Rows are points. The ring and each string are closed loops that go straight from each point to the next, and from the last back to the first. Before rounding, they use only three directions, however many columns there are. Count how often each string passes through the ring. Passing back the other way cancels.

Ring:
[[ 1.4  3.8  3.8]
 [-1.3  5.3  3.3]
 [-6.7  2.3  5.8]
 [-7.0  0.1  6.0]
 [-3.4 -1.1  5.1]
 [ 0.1  0.7  4.8]]
String, 28 rows:
[[ -3.7   2.8   4.0]
 [ -3.7   2.8   2.1]
 [ -7.9   1.9   5.8]
 [-10.1   0.5   8.6]
 [ -9.7  -0.3   9.6]
 [ -4.1   1.3   5.0]
 [ -2.5   1.5   2.3]
 [ -5.4  -1.1   4.1]
 [ -7.0  -3.1   7.0]
 [ -5.7  -2.4   7.6]
 [ -3.7   0.3   6.4]
 [ -2.1   0.8   3.9]
 [  0.1   0.3   1.3]
 [  0.4  -0.8   4.4]
 [  0.4  -0.8   8.0]
 [  1.9   1.4   2.6]
 [  0.3   2.3   2.2]
 [ -1.4   2.2   3.8]
 [ -0.4   2.9   7.0]
 [  2.2   4.8   5.9]
 [  2.5   5.7   3.6]
 [  0.3   5.8   6.2]
 [ -1.9   3.6   5.3]
 [ -1.4   3.3   3.0]
 [ -0.9   4.5   1.6]
 [ -2.4   6.1   2.8]
 [ -5.4   5.3   6.3]
 [ -4.9   3.3   6.0]]
Times through: 3
String:
[[-2.6  3.2  3.9]
 [-3.6  3.9  5.6]
 [-3.8  6.9  5.5]
 [-1.2  6.3  1.9]
 [-0.2  4.7  0.8]
 [ 0.7  6.4  2.6]
 [ 2.0  6.8  4.6]
 [ 2.7  5.1  2.7]
 [ 0.7  3.0  1.1]
 [-1.4  2.0  5.5]
 [-0.3  0.8  8.2]
 [ 1.1 -0.3  6.0]
 [ 0.8 -0.1  3.0]
 [ 0.0  0.6  2.1]
 [-0.9  1.0  2.7]
 [-1.9  0.8  4.8]
 [-1.9 -1.5  8.9]
 [ 0.4 -1.1  6.9]
 [ 1.5  1.5  1.5]
 [-0.7  2.2  2.8]
 [-1.4  2.3  5.8]
 [-1.4  2.5  4.0]
 [-0.6  4.0  5.7]
 [ 0.3  6.1  4.9]
 [ 0.9  6.8  1.0]
 [-0.9  3.5  1.2]
 [-1.7  3.4  2.4]]
Times through: 4

Ring, 9 rows:
[[-3.1 -1.1 -5.0  5.1 -6.0 -4.0]
 [-5.8 -1.6 -3.3  2.8 -5.3 -3.5]
 [-5.7 -1.2  1.7 -1.8 -0.5 -0.5]
 [-3.2  0.2  4.7 -4.1  3.1  2.5]
 [ 0.2  1.1  6.0 -4.5  5.5  4.0]
 [ 6.7  0.7  4.1 -0.9  6.5  2.0]
 [ 8.8 -0.3  0.5  3.1  4.2 -1.4]
 [ 7.5 -0.8 -2.1  5.3  1.1 -3.1]
 [ 2.1 -0.8 -4.8  6.3 -3.7 -4.1]]
String (27 x 6):
[[  0.8  -2.7  -4.6   5.9  -3.6  -6.1]
 [ -4.1  -2.4  -7.5   7.2  -8.5  -6.8]
 [ -8.8  -1.5  -7.4   5.9 -10.7  -5.3]
 [ -5.8   0.7  -1.7   1.2  -4.5   0.1]
 [ -1.2  -0.7  -0.4   1.3  -0.9  -1.3]
 [ -3.8  -2.9  -1.8   2.0  -2.6  -4.6]
 [ -7.7  -3.8  -1.2   0.4  -3.4  -5.1]
 [ -9.5  -0.6   1.5  -2.8  -2.4   0.5]
 [ -7.9   0.6   2.9  -3.7  -0.7   2.6]
 [ -8.1  -0.4   5.5  -6.2   2.0   2.7]
 [ -3.2  -1.2   5.4  -4.7   4.2   1.2]
 [ -0.3  -0.4   2.7  -1.4   2.5   0.5]
 [ -1.4   1.3   2.5  -1.6   1.4   2.6]
 [ -1.2   2.9   6.9  -5.8   5.2   6.8]
 [  2.9   2.5   8.8  -6.4   9.0   7.0]
 [  7.0  -0.5   5.3  -1.9   8.2   1.0]
 [  3.9  -0.2   2.3   0.0   3.9   0.2]
 [  1.8   1.8   2.5  -0.8   2.5   2.9]
 [  8.0   1.4   3.2   0.3   5.9   2.2]
 [ 12.9  -1.1   1.1   3.7   6.8  -2.4]
 [  9.2  -1.8  -0.5   4.3   3.8  -3.7]
 [  2.9  -0.9  -0.3   2.3   1.1  -1.9]
 [  3.9   0.9  -1.5   3.6  -0.3  -0.4]
 [  6.1   0.1  -4.7   7.2  -2.2  -3.2]
 [  6.2  -2.0  -6.3   8.9  -3.2  -6.7]
 [  2.8  -1.9  -3.1   5.0  -1.4  -4.6]
 [ -0.1  -0.3  -2.1   3.1  -2.1  -1.9]]
Times through: 2
String, 28 rows:
[[-3.1  0.0  0.6 -0.2 -0.8  0.2]
 [-1.8 -1.0 -0.1  0.8 -0.7 -1.5]
 [-4.7 -3.6 -2.6  2.5 -3.5 -5.8]
 [-1.7 -2.8 -2.5  3.2 -2.4 -5.0]
 [-2.0 -1.4 -2.4  3.0 -2.9 -3.2]
 [-0.2 -1.5 -2.3  3.4 -2.0 -3.4]
 [-1.5  0.2 -2.9  3.5 -3.7 -1.5]
 [ 0.0  0.6 -4.5  5.4 -4.7 -2.0]
 [ 2.6  0.4 -3.7  5.3 -2.8 -2.1]
 [ 0.8  0.3 -0.3  1.7 -0.2 -0.3]
 [ 5.0 -1.7 -1.5  4.0  1.0 -3.7]
 [10.0 -2.3 -2.7  6.6  2.1 -5.5]
 [13.2 -1.8 -3.4  8.1  2.6 -5.6]
 [ 9.2  0.0 -2.6  6.2  1.1 -2.6]
 [11.4 -1.8 -4.3  8.4  1.0 -5.9]
 [ 7.0 -2.0 -3.5  6.5  0.0 -5.3]
 [ 3.0 -1.1 -2.2  4.2 -0.7 -3.2]
 [ 2.0 -1.3 -2.7  4.3 -1.6 -3.5]
 [ 1.0 -2.5 -5.9  7.2 -4.8 -6.6]
 [-2.4 -2.4 -6.1  6.4 -6.5 -6.2]
 [-1.2 -1.8 -2.3  3.1 -2.4 -3.7]
 [-2.6 -0.4 -0.9  1.4 -2.0 -1.1]
 [-1.3 -1.2 -0.5  1.4 -0.8 -2.0]
 [-2.9 -1.4 -0.3  0.7 -1.2 -2.0]
 [-4.1  0.3  0.8 -0.7 -1.2  0.8]
 [-9.6 -0.8  1.7 -3.0 -2.3  0.4]
 [-9.1 -2.5  1.7 -2.8 -1.5 -1.8]
 [-7.3 -0.2  1.5 -2.1 -1.7  0.8]]
Times through: 0
